Each point is reached from the start by the listed moves, each made once or not at all, plus a little noise. Is the number of moves made odd or even? Then give how often each move was made.

Moves:
(1): [44 -2 20 -2]
(2): [ -2  25  -2 -12]
(3): [-10  -5  49 -11]
Start: [-10  14  20   7]
Points:
[-22  34  65 -14] => even (0, 1, 1)
[21  2 92 -7] => even (1, 0, 1)
[ 22  33  82 -16] => odd (1, 1, 1)
[32 39 41 -8] => even (1, 1, 0)

Moves:
(1): [ 65  -9   1 -11 -18 -11   7   6  10  -1  -5  16  15]
(2): [-4 57 -5 -4 -2 -1 -6 13  3 -9 -9 -2 -1]
(3): [-1  3 55  4  5  0  7 13 17  4  3  5 -4]
(4): [ -7  -2 -10  74   3  12   5  -3  -5   8 -13   9  14]
(5): [ 19  11 -13 -10  73  -6   5  -7   6  16   0  -9   3]
(6): [ 13   0  -3 -18  -4  79 -13 -21   4  -8   7 -13  -1]
(7): [ -8   2 -12  -5  -7  -2  64   2  -1  -9   4  -8  10]
(8): [-12 -20 -18  -6   9  20   1  74   7  -5   4  -3  15]
(9): [ -9   8 -19   4  -9  -9  -5  -6  61   5   8   6  -5]
(10): [  1   7  -2 -10 -11  11  13   8  -7  70   7   9 -15]
(11): [ 3 12  5  2  3 -2  4  1 -9 -9 52  9 -4]
Start: [ 26  -1  29 -36  -8 -21  13 -18 -50   4  29 -31  -4]
Points:
[113  20  49   2  49  45  83 -32 -29   8  77 -22  23] => odd (1, 0, 1, 1, 1, 1, 1, 0, 0, 0, 1)
[ 17   3  29 -45  68 -18  18  54  38  27  47 -28   0] => even (0, 0, 1, 0, 1, 0, 0, 1, 1, 0, 0)
[ 67  -2  41  27 -26  -1  39  72  31  77  87  17  13] => odd (1, 0, 1, 1, 0, 0, 0, 1, 1, 1, 1)
[ 77 -21 -18 -14 -31  83  83  48 -38  58  38 -24  35] => even (1, 0, 0, 1, 0, 1, 1, 1, 0, 1, 0)
[ 88  57 -37  -5  48  63  11  35  32   1  75 -17  35] => even (1, 1, 0, 1, 1, 1, 0, 1, 1, 0, 1)
[ 82  93  28   9  31 -28 107   5  31  73  75   2  11] => odd (1, 1, 1, 1, 1, 0, 1, 0, 1, 1, 1)

Moves:
(1): [ 36   2  -8  -7   0   4   2   3  -3  -1   4  -4  -4   3   7   6   1  11
   9 -11  -7   4  -5  -9  -2  -8]
(2): [  4  49   8   4  14  -3   8  15   5  -8   2  -8 -19   2   8 -12   0  -5
  -4  -1   1   1   3   3  -9  -4]
(3): [ 10  -5  49  13  16 -13   7 -10   5   3  -7  -6 -10  -2  -3  22  -4   2
   4   7   6 -12 -11   5   1 -19]
(4): [ 12  -1 -19  56   5  -5  -5   4   8   6   9   0 -12   6  -6   4   6   4
  -1 -10   2  14 -14   5 -11  -1]
(5): [ -4  -6  -8 -11  39   5   6  -2   1  -7  -6   2   1  -6 -13  -3  -3  -3
   1 -13   0  -2   3   7   0   2]
(6): [ -8 -12   6  -1   1  50   3  -1 -12 -14  -2   0   0  12  -3   8   5  -1
 -15   8   0  10   6 -14 -15   0]
(7): [  1  -6  -3   2 -14  -2  37   5   5  -2   4   2  -3 -12 -14   0   5  -8
  -4  -9  -2   5  -1  -6   0  10]
(8): [  8 -18   5  11   3   9   1  46   7  -1 -18   2  -8   0   1   2 -11   5
   7   2   5 -12   7   2  -4  -3]
(9): [  6  -8  -6  -6  -3   0   0  -9  43 -10  11  -5  -2  -3   9   7  17  17
   9   1   5  -2  -1   0   2   1]
(10): [ -8  10  -5  -6  -4  14  -1  -6   4  35 -16  -5   7  -4  -2   6  10   0
  -7  -7  -1  -9   4  -3   2  -2]
(11): [-6 -3  9 -6 10  1  5 12 -4 16 44 -2  0  7 -1 14 -9 10 -4  2  3 -9  8 -5
  2  1]
(12): [ 11  -3  10  -6   1  -2  -3  -1   3  -2  -2  34  11  -5   2   3   4   4
   8   0  12  -5 -13   7  -2  -1]
(13): [ 9  9  2  8 -2 -2 15  0  1  0  1 -9 40  3  2  7 -2  3  6 -1  3 -6  6  7
  0 11]
(14): [  2  -4  -2   0   7  -8   6  -4   5  14  -3   5  -2  41   7  -4 -11  -2
  -4   7   2  17   1 -15   2   6]
(15): [ -5  -5  -4   7  10  -5  11  -8  -8   3   2   3   0  -5  33   0  -2  -4
   4   1  -1   0  -7   0 -10  -2]
(16): [ -4   4  -7  -6  -1  -9  -4   0  -3  -8   0   8 -14   8   1  56   5 -16
   9  -2  11   9  16   8  12   8]
(17): [  0  -1  -2 -13   3 -12  -5  10  -7  -5   5   0   8   8  -9  -4  47  -5
  -4   0 -12  -5  -1  -9   6  -6]
(18): [-10  11  -7   3   6  -8   2   0  -6  -9 -15   6  -2  -3  -2   9   0  54
   3   0   4  10   1 -12   0  -9]
(19): [ -7   3  11   4  -4   2   9  -4  -3   7   4   0  -4  10   0 -11   3  -3
  37  -8   4  -5   1   1   6   4]
(20): [ 9  1 -5 -3  1  3  7 -3 -4  5  0  0 -5  3 -5 -3 13 12  5 41 -2 -3  4  9
  5  3]
(21): [  8  -5   0  -5   8  -9 -12  -6 -17   1   3 -14 -14   1   3  -5  13   3
  -5  -7  49   5  11   3 -16  -5]
(22): [ -1  -2   3  -7   7  -2  -1   4   8   9   6  -4  11 -10   1   1  -1  -1
   6   2  -2  38  -2   4  -6   0]
(23): [ 7 -5  4  6  3  2  4  0  3  5  2 11  3 -8  4 -8 -2  0 -3  0 -9  3 32 -5
 -1 -6]
(24): [ -2   9   4  -9  -2   6  17  -1  -9   5   9  -1  -2  15  19  -4  -3  12
 -16 -18   2  -2   6  52   8 -11]
Start: [ 17 -32  20  11  -6  -5  26 -28  -2   2   3   0  17 -26 -13  38 -10 -13
 -33   0 -22  -7   0  -9  25  32]
Points:
[ 72 -63  59  62  39  46  42  14  51  43  20  25   9 -33  -6 113   5  97
 -18  -4  -3  24  12 -32 -13 -16] => even (1, 0, 1, 1, 0, 1, 0, 1, 1, 1, 1, 1, 0, 0, 0, 0, 0, 1, 0, 0, 0, 1, 1, 0)
[ 50  -7  91  11  70  24 121  13 -20 -13 -15  22   3 -20 -11  99  15  48
   8   1  61  27  71  62   6  11] => even (0, 1, 1, 0, 1, 1, 1, 1, 0, 0, 0, 1, 1, 0, 0, 1, 0, 1, 1, 1, 1, 1, 1, 1)
[ 57  -2  28 -19  19  17  90  51 -11 -18  -9  39  -6  35   5  99  30  35
 -39 -21  -7  62  14   0  16  16] => even (1, 1, 0, 0, 0, 1, 1, 1, 0, 0, 0, 1, 0, 1, 0, 1, 1, 1, 0, 0, 0, 1, 0, 1)
[ 35  40  17 -39  59   2  60  -3  -5  34  31  26   4 -18   7 115  -6  51
 -30 -47   0  31  22  45  28  10] => even (1, 1, 0, 0, 1, 0, 0, 0, 0, 1, 1, 1, 0, 0, 0, 1, 0, 1, 0, 0, 0, 1, 0, 1)
[ 62 -27  81 -11  66 -11  73 -32 -21  38  62 -38  31  -4   0  68 -13  21
   4 -48  33   3  18  55  19   7] => odd (1, 0, 1, 0, 1, 0, 0, 0, 0, 0, 1, 0, 1, 0, 0, 0, 0, 0, 1, 0, 1, 1, 0, 1)
